Each row of a before or after table is a point. One or more steps were done to the points. Then noise was added and the rows were shuffled. The steps act on columns, c1 being the first. Write out the steps. A step turns or swaps two columns, mirrors them in a line or flattens them onto one, adds a multiple of one to another, or multiplies or shifts one. Angles are multiples of 10 degrees, from the lower column toward the higher: turns from -170 to 170, lines from 10 to 170 but not 90. Use the fewest steps. Two steps may share a column if one is a turn and the other turns, adds or multiplies; they go together, in the order done. Otherwise the lowest column goes first.

Before (14 x 3):
| -.07 |  .13 | -.29 |
|  .16 |  .48 | -.19 |
|  .14 | -.17 | -.14 |
| -.37 |  .19 | -.20 |
|  .29 |  .23 | -.38 |
| -.19 |  .38 | -.24 |
|  .19 |  .02 | -.46 |
|  .03 | -.07 | -.15 |
| -.07 | -.15 | -.10 |
|  .16 | -.34 | -.09 |
| -.38 | -.13 | -.16 |
|  .19 | -.05 |  .09 |
| -.43 |  .16 |  .02 |
|  .25 |  .25 | -.07 |
After (14 x 3):
| -.16 | -.05 |  .00 |
|  .24 |  .16 |  .64 |
| -.06 | -.15 |  .14 |
| -.28 |  .47 | -.17 |
| -.20 | -.18 | -.17 |
| -.17 | -.34 | -.20 |
| -.20 |  .24 | -.35 |
| -.52 |  .23 | -.30 |
| -.23 |  .12 |  .19 |
|  .00 | -.04 | -.33 |
| -.13 |  .37 |  .37 |
|  .02 |  .18 |  .62 |
| -.55 |  .01 | -.13 |
|  .05 | -.13 |  .63 |
Steps: multiply c1 by 1.6; turn c1 and c3 by -110 degrees

Before (9 x 8):
|  .10 |  .09 | -.42 |  .13 |  .20 |  .42 |  .15 | -.18 |
| -.12 |  .00 | -.17 | -.14 |  .03 |  .19 |  .65 | -.10 |
|  .10 |  .14 |  .08 | -.48 |  .15 |  .09 |  .40 | -.30 |
|  .16 | -.11 |  .47 |  .12 | -.38 |  .06 |  .07 |  .04 |
|  .26 |  .07 |  .10 |  .10 | -.09 | -.23 |  .30 | -.09 |
|  .51 | -.30 | -.47 |  .10 |  .23 |  .49 |  .29 | -.04 |
|  .26 | -.18 | -.34 |  .25 |  .64 |  .51 |  .26 |  .10 |
|  .04 |  .11 |  .15 | -.32 | -.29 | -.19 |  .17 |  .20 |
| -.09 | -.25 |  .18 | -.13 | -.22 | -.26 |  .09 | -.12 |
After (9 x 8):
|  .22 |  .08 |  .01 | -.09 |  .08 | -.22 |  .28 | -.10 |
|  .17 | -.11 |  .37 | -.03 |  .36 |  .04 |  .07 |  .04 |
| -.14 |  .00 | -.16 |  .14 | -.05 |  .16 |  .65 | -.08 |
| -.10 | -.27 |  .18 |  .18 |  .17 | -.29 |  .08 | -.13 |
|  .07 |  .09 |  .13 |  .37 |  .24 | -.18 |  .15 |  .19 |
|  .10 |  .10 |  .06 |  .47 | -.24 |  .06 |  .38 | -.33 |
|  .27 | -.16 | -.45 | -.34 | -.59 |  .49 |  .27 |  .07 |
|  .51 | -.30 | -.62 | -.13 | -.23 |  .49 |  .29 | -.03 |
|  .11 |  .11 | -.47 | -.16 | -.16 |  .42 |  .14 | -.18 |
Steps: add -0.3 times c1 to c3; turn c4 and c5 by 170 degrees
